Each row is a point. Two turns around zero, p and q, are shown by what they do to some points. Write where each new point lands after one turn and then the other. Backwards means that the second turn is done in reverse. Each puzzle has new turns, and all numbers are rounded.
In the rows, zero is written as 128.

Turn p:
[150 137] => [151 133]
[117 163] => [123 164]
[118  84] => [111  86]
Turn q:
[117 162] => [114 161]
[121 139] => [120 138]
[107 124] => [107 122]
[168  86] => [171  89]
Where do these land?
p, then q backwards: [144 143] => [147 139]
p, then q: [118  98] => [115  99]
q, then p: [165 171] => [169 168]
p, then q: [ 91 110] => [ 90 113]
q, then p backwards: [121 118] => [124 117]

Turn p:
[158 123 138] => [157 126 142]
[142  80 156] => [146  78 149]
[107 162 123] => [102 159 126]
[104 147  95] => [106 150  95]
Turn q:
[130 153 125] => [128 151 119]
[104 149 103] => [113 137  91]
[136  57 177] => [125  74 195]
[129 136 127] => [128 136 125]
[141 118  97] => [153 114 108]
[127 155 138] => [120 156 129]
Where do these land?
q, then p: [126  91 110] => [145  92 117]
p, then q: [101 118 168] => [ 91 108 153]
q, then p: [122 146  92] => [138 144  92]
q, then p: [163 156 142] => [142 165 154]

Turn p:
[136 141 173  89 157 115] => [ 91 104 140  78 137 120]
[108 111 132 147  85 177] => [113 154 151 180 103 150]
[118 160  95 102 119 173] => [140 159 136 114 121 188]
[108 159 107 114 122 114] => [138 133  98 107 110 149]
[153  95  99 164 111 146] => [166 139 148 176 139 119]
[119 101 117 116 128 116] => [131 100 119 143 135 136]
[102 104 162 162 134 117] => [ 91 127 112 158 132  94]
[167 141 135  89 127  98] => [146  93 145  82 119 119]
[141 139 133 168 169  96] => [135 142 103 114 158  77]
Turn q:
[127 151  84 151 106 105] => [151 112  75 108 131 127]
[101 105 110  46 100 120] => [114 132 166  46 116 153]
[132 128 157 128 151 148] => [116 142 150 157 137 129]
[ 98 136 122 150 158 167] => [ 90 127 117 149 171 123]
[143 126 146 136  72 117] => [132 141 109 124  71 131]
[101 125 125 150 140 113] => [124 128 116 124 144  94]
[143 134 153  96 161 134] => [139 146 172 142 144 144]
[178 118 127 166 137 121] => [156  97 121 173 111 123]
Where do these land?
p, then q: [ 96 105 122 131 118 162] => [ 96 129  99 154 142 119]
p, then q: [108  93 156 130 126 138] => [103 130 117 130 134  87]
q, then p: [141 131 105 149 163 113] => [144 115 133 134 165 101]
q, then p: [143 156 113 114 191 122] => [119 142 151 107 185  97]
p, then q backwards: [141 115 114 108 129 122] => [145 123 107 120 139 123]
q, then p: [151 132 132 135 134 147] => [126 149 134 149 133 120]
q, then p: [115 163 155 129  35  91] => [188 139 130  98  56 176]
